Every row gives one point. The window is the flat piece filled in between its corners: a triangle in 3 columns, a solid with four corners in 4, and so on. A path goes straight from each point to the next, and from the last back to the first. List the points from which the path goes on through the window.

Window:
1.0 5.9 -1.8 -1.5

-0.3 -4.1 3.1 -3.8

2.3 0.1 -0.7 3.2

-0.5 -3.3 3.7 4.5
Path:
(1): 2.9 1.4 2.1 0.7
(2): -2.1 0.2 -1.8 3.1
(3): -2.9 -1.7 -1.0 2.8
(4): 1.7 -4.8 4.1 0.4
(5): 2.6 4.8 -0.6 -1.9
(6): -2.4 4.6 -2.6 0.1
(7): -3.5 -6.2 0.6 3.0
(8): 1.7 -3.3 3.9 -0.5
Through the window after points: 1, 5

Window (8 x 8):
-5.9 5.3 -1.2 -2.6 -2.6 2.2 -1.3 2.5

2.1 -0.1 7.2 -2.7 -5.0 -3.7 -2.0 1.3

1.9 1.3 2.9 5.2 2.4 3.7 -0.4 -1.6

-2.4 -2.6 4.8 -2.7 -1.9 -2.9 -4.8 0.7

2.4 -2.1 0.9 4.1 0.7 -3.3 1.0 -2.5

2.9 2.7 5.9 -1.7 3.2 -2.3 0.4 -3.0

2.6 0.7 -3.9 3.6 5.7 2.4 1.3 3.4

3.4 0.0 -6.6 2.1 3.3 5.0 -0.2 -0.7
Path:
(1): -1.6 0.5 -1.4 -0.5 0.2 -1.7 -5.9 0.9
(2): -2.4 -1.2 4.3 0.2 -3.7 2.5 3.8 2.1
(3): -0.8 -0.6 -0.3 1.7 4.0 2.4 2.9 -0.8
(4): 3.8 4.8 -3.0 1.7 0.7 1.3 -5.4 2.7
(5): -1.6 5.6 0.5 -1.5 -0.7 -1.3 -5.5 -1.2
(6): -2.2 0.7 2.5 -1.8 -0.4 1.9 3.6 2.2
(7): 1.4 -3.3 5.2 -4.6 3.8 0.8 0.8 -1.1
(8): 0.6 5.7 1.0 3.9 -1.2 -3.6 -3.3 -0.1
(9): 1.0 1.4 3.1 4.3 -0.6 -0.2 -4.5 -0.1
(10): 0.3 -0.6 3.4 -1.3 1.6 0.4 0.2 -1.0
(11): -2.0 2.2 1.2 -1.6 -0.7 1.0 1.5 0.7
(12): -0.1 6.0 2.5 -1.1 2.2 -1.5 -6.1 -1.3
Through the window after points: 5, 7, 9, 11

Window:
1.3 3.5 2.4 -1.3 4.3 -5.4 -5.8 0.6 5.1

1.1 -1.1 4.1 4.0 2.6 -2.5 -2.2 -4.2 -6.5

4.8 3.3 1.9 1.6 -0.7 1.4 -1.3 -1.9 -4.5

-3.7 5.6 -2.5 -3.1 2.5 0.3 1.0 -0.9 -2.2

-4.2 -1.2 -0.3 -5.4 -0.9 3.9 -2.9 -2.2 -3.4

2.2 -0.3 -7.3 -3.3 1.9 -0.5 0.1 -4.0 4.1

3.4 3.4 4.4 0.3 2.6 -0.7 0.6 -1.5 2.6

2.5 -1.5 -0.9 2.6 1.1 -6.8 4.2 0.3 1.7

-1.4 2.4 1.5 3.6 1.6 2.4 1.8 1.6 -2.7
Path:
(1): -2.9 3.2 0.2 -1.6 -1.6 -7.1 -5.4 -4.6 4.8
(2): 1.5 0.2 -0.4 1.2 -0.9 -1.0 -0.1 -1.9 1.5
(3): 1.7 0.6 1.2 -0.9 4.1 -2.5 0.1 -0.1 -0.1
(4): -1.3 2.0 -0.7 -1.5 4.4 -0.3 0.5 1.7 -3.5
(5): -0.6 3.0 2.2 4.1 -1.4 0.5 0.1 -4.6 -1.2
(6): -0.8 3.1 -0.8 3.7 -0.7 2.4 -5.7 -4.3 1.9
(7): 2.1 0.5 2.0 -3.8 2.8 -2.1 1.5 0.2 -3.4
(8): 4.1 0.1 0.0 -1.0 6.2 3.0 0.5 1.7 -1.8
Through the window after points: 4, 6, 8

Window (11 x 11):
-1.5 0.0 0.2 4.0 -4.0 -0.7 -4.0 1.4 1.3 -2.3 -1.3

-3.9 1.1 0.2 6.1 0.9 -1.6 3.6 -0.1 1.6 3.6 2.0

-4.1 -9.1 -0.1 5.6 -3.2 -6.0 2.9 0.5 6.2 2.6 1.6

2.8 2.7 3.9 -3.5 3.3 -2.2 0.1 1.3 -4.6 -3.4 -2.8

2.2 -2.2 -2.1 0.6 3.4 0.0 -2.7 5.5 -2.6 0.4 -2.1

1.3 -3.6 -4.5 -0.1 -4.2 -4.6 1.8 0.4 3.3 4.5 4.5

2.9 0.7 4.8 -3.7 3.8 3.9 -4.3 -1.4 -4.4 1.6 -2.8

-0.1 -5.7 -3.4 7.3 -1.5 -2.8 -1.1 -2.8 -1.9 -2.3 1.1

7.0 -2.6 -0.2 5.1 0.7 -2.8 -2.3 0.6 3.0 -0.3 -0.3

6.1 0.8 1.7 -3.6 2.3 6.6 1.3 1.8 -3.2 -3.4 -4.3

-5.8 -3.9 -4.0 3.7 1.2 -4.4 0.6 -2.2 8.0 0.0 4.4
Path:
(1): 0.8 -3.4 0.4 4.6 -1.3 -0.2 -0.5 0.2 -0.6 -1.3 2.7
(2): -0.7 -3.6 0.2 3.0 -0.5 -1.0 -2.3 1.4 1.3 -0.4 3.7
(3): 2.6 -0.3 -2.0 3.0 -0.3 -0.2 0.4 0.0 1.1 0.2 -5.0
(4): 1.6 3.2 -5.7 1.0 -2.1 -3.6 -1.4 -3.5 -0.2 2.0 -4.0
(5): 1.9 -2.4 1.9 1.9 1.8 -0.6 0.0 2.3 2.3 -0.7 0.9
(6): 1.7 -1.3 0.4 2.1 0.8 0.1 -1.0 1.7 -1.5 -0.4 2.6
(7): 0.8 -3.4 -0.5 -0.2 2.5 -1.6 0.2 -2.4 0.4 0.3 -4.9
(8): 4.1 -0.9 1.0 0.4 2.0 -1.0 -0.1 -1.7 -0.8 0.7 -5.7
(9): -2.0 -3.1 -1.4 1.9 -0.4 0.2 0.0 5.2 -0.9 -2.5 5.0
(10): 1.3 0.1 1.2 1.4 1.6 0.4 -1.8 0.0 -1.7 0.6 6.8
(11): 1.7 -0.7 -1.3 1.8 1.9 -0.6 -1.2 1.9 0.4 0.2 -6.9
(12): -2.2 -1.3 -4.7 2.4 1.6 -4.0 -1.0 -3.1 0.7 0.6 -4.8
Through the window after points: 8, 12
